Each point is reached from the start by the listed moves, each made 0, 1 or 2 times, or once backwards (-1), plus a little noise. Say if it took an odd or an even number of moves. Then give how often each move was made.
In the rows, 128 means zero.

Moves:
(1): 165	132	89	109
(2): 155	133	151	147
(3): 127	89	128	145
Start: 122	109	131	151
Points:
93	64	106	146 -> even (0, -1, 1)
88	64	171	187 -> even (-1, 0, 1)
197	156	56	91 -> odd (2, 0, -1)
223	162	76	111 -> even (2, 1, -1)
184	76	116	167 -> odd (1, 1, 1)

Moves:
(1): 121	117	132	132	121	124	129	130	121	154	138
(2): 117	123	131	128	129	116	109	134	115	124	131
(3): 115	129	162	169	130	123	122	138	116	120	134
(4): 143	142	124	132	123	129	130	129	126	125	120
(5): 140	118	108	136	124	135	120	147	141	129	140
(6): 123	130	123	109	138	121	121	125	130	136	103
(7): 134	155	129	141	126	131	130	132	139	126	137
(8): 115	118	118	138	125	130	130	131	122	122	131
Start: 113	97	135	135	155	128	126	160	142	117	117
Points:
127	157	193	234	165	142	124	196	181	85	150 -> odd (-1, -1, 2, -1, 1, 0, 2, -1)
121	133	122	97	143	106	122	145	121	172	88 -> odd (2, 1, -1, 2, -1, 1, 1, 0)
98	89	133	181	161	118	77	214	161	116	142 -> odd (0, 1, 1, -1, 2, 1, 1, 0)
134	96	176	249	142	125	85	226	133	94	167 -> even (0, 1, 2, 1, 2, -1, 0, -1)
142	124	91	142	140	151	132	179	190	117	173 -> even (0, 0, -1, -1, 1, -1, 2, 0)
118	74	113	144	174	114	69	205	143	98	73 -> odd (-1, 1, 1, 1, 2, 2, -1, 0)

Moves:
(1): 142	120	126	128	128	119	123	127	118	126	115	136
(2): 127	134	118	128	118	123	146	138	134	147	112	144
(3): 135	137	134	117	136	142	134	138	137	123	117	137
(4): 133	127	125	119	125	125	129	127	138	125	127	121
(5): 139	134	125	121	140	125	122	136	122	128	129	123
(6): 154	124	125	128	153	134	129	115	130	101	140	121
(7): 156	125	134	126	135	138	126	116	122	123	136	111
(8): 123	138	133	124	126	124	135	115	127	121	130	129
(9): 111	126	122	121	129	141	125	120	119	124	135	119
(10): 121	141	120	138	106	119	129	139	132	131	127	142
(11): 129	138	126	130	137	128	128	123	137	132	112	135
(12): 128	129	129	120	130	129	123	132	131	134	138	139
Start: 115	137	136	127	127	113	120	128	118	114	123	137
Points:
159	114	105	97	169	128	128	97	82	118	134	114 -> odd (1, 2, -1, 0, 1, 1, 1, 0, 2, -1, 0, 1)
147	123	131	147	142	116	167	79	105	113	118	121 -> even (0, 2, -1, -1, -1, 1, 1, 1, 0, -1, 0, -1)
249	123	107	91	229	110	97	103	132	94	122	118 -> even (1, 1, -1, 2, 2, 2, 1, -1, 0, -1, 2, 2)
120	170	123	118	129	123	153	168	154	103	89	194 -> even (0, 1, 2, 0, 0, 1, -1, 0, 0, 1, 0, 0)
132	126	114	91	86	125	144	167	126	156	82	143 -> odd (1, 2, 1, 2, 0, -1, 1, -1, 1, 0, -1, 0)
135	152	116	106	99	124	155	116	134	155	75	115 -> even (0, 2, 0, 2, 0, -1, 2, 0, 1, 0, 1, -1)
